Each row is a point. The points of each table are mixes of a few directions, plus a little noise. How many directions does each table use, and how many do they share? Where both have some left over, give the other angles between the two spaces (their principal angles), to ten degrees, smallest first.

First:
[[  0  40  61]
 [  0  13  19]
 [  0  21  32]
 [  0 -33 -51]
 [  0 -41 -61]]
Second:
[[ 95  30 -44]
 [-47 -15  21]
 [-16  -5   8]
 [-30 -10  14]
 [ -2  -1   1]]
Directions: first 1, second 1, shared 0; angles 80

First:
[[-34  11  33  45 -31 -68  42  20]
 [-22  -5 -35   2  14  14  13  24]
 [ 29   5  25  12 -11  -8   4 -24]
 [-11  -4 -18 -16  11  15 -11   9]
 [-53   2   5   0 -11 -37   3  33]
 [ 34  -6  -4 -43  16  44 -47 -28]
 [ 65   6  26  36 -10   4  26 -43]
 [ 17   8  42  16 -22 -31   5 -21]
 [-26 -18 -74 -53  45  67 -35  29]]
Second (10 x 8):
[[ -1  -1  -5   4   2   2   6   3]
 [  1   0   6  -5  -2  -2  -6  -4]
 [ 10   7  69 -49 -24 -25 -73 -34]
 [ -7  -3 -37  27  12  14  40  19]
 [  8   5  62 -45 -21 -23 -65 -32]
 [  6   4  37 -27 -12 -13 -39 -19]
 [ -3  -1 -13  10   5   5  13   7]
 [  3   2  19 -15  -6  -7 -21  -9]
 [ -7  -5 -47  34  16  16  50  23]
 [-14  -7 -89  64  31  32  95  44]]
Directions: first 3, second 1, shared 1

First (11 x 12):
[[-58 -27  -6  28  32  11  14  45  40   0   3  24]
 [ 23  25  -6 -32 -22  -7   5 -13 -38  15 -13 -19]
 [ 21 -14  -9 -24  10  -1  -8 -17 -26  -4  -5  -5]
 [ 23  -1 -32 -52 -13  15  -6 -22 -69 -11   2 -36]
 [-34 -17  17  28  36 -17  18  36  54  27 -20  43]
 [ 46  25   0 -18 -40  22   3 -27 -16  -8  21  -3]
 [ -4 -31  21  31  37 -15 -10   1  45  -3  -5  33]
 [ 23  55  20   9 -49 -26 -17 -28 -17   1  -2 -40]
 [-21   5  13  23   7 -11   9  19  31  14  -8  16]
 [  6 -17 -30 -26  -1  11 -29 -26 -58 -38  13 -49]
 [-26  -2  11  33   3  17  21  31  55   6  14  37]]
Second:
[[-15  22  -3 -11  17 -34 -13  20  20  26 -41 -21]
 [ 48 -21  19  20 -10  -9  17 -26 -32   6  27  34]
 [-50  38  22 -10  -9   7 -17 -16  41 -21 -36 -12]
 [-11  50  -8   3 -24 -14  -8   6  16 -19  -4  25]
 [ 62 -95   0  13  21  26  31 -15 -69  18  58   2]
 [  3  19  27   9 -15  -5  -1 -20  18  -5  -7  19]
 [  1   8 -43  -8  13  16  -2  59  43  18  10 -15]
 [-22  12   6  -2  -9  24  -4  -5  27 -19  -1  -2]
 [-18 -30 -20 -13  18 -13  -3  -2 -64  -4  -6 -28]]
Directions: first 5, second 5, shared 2; angles 50, 60, 70
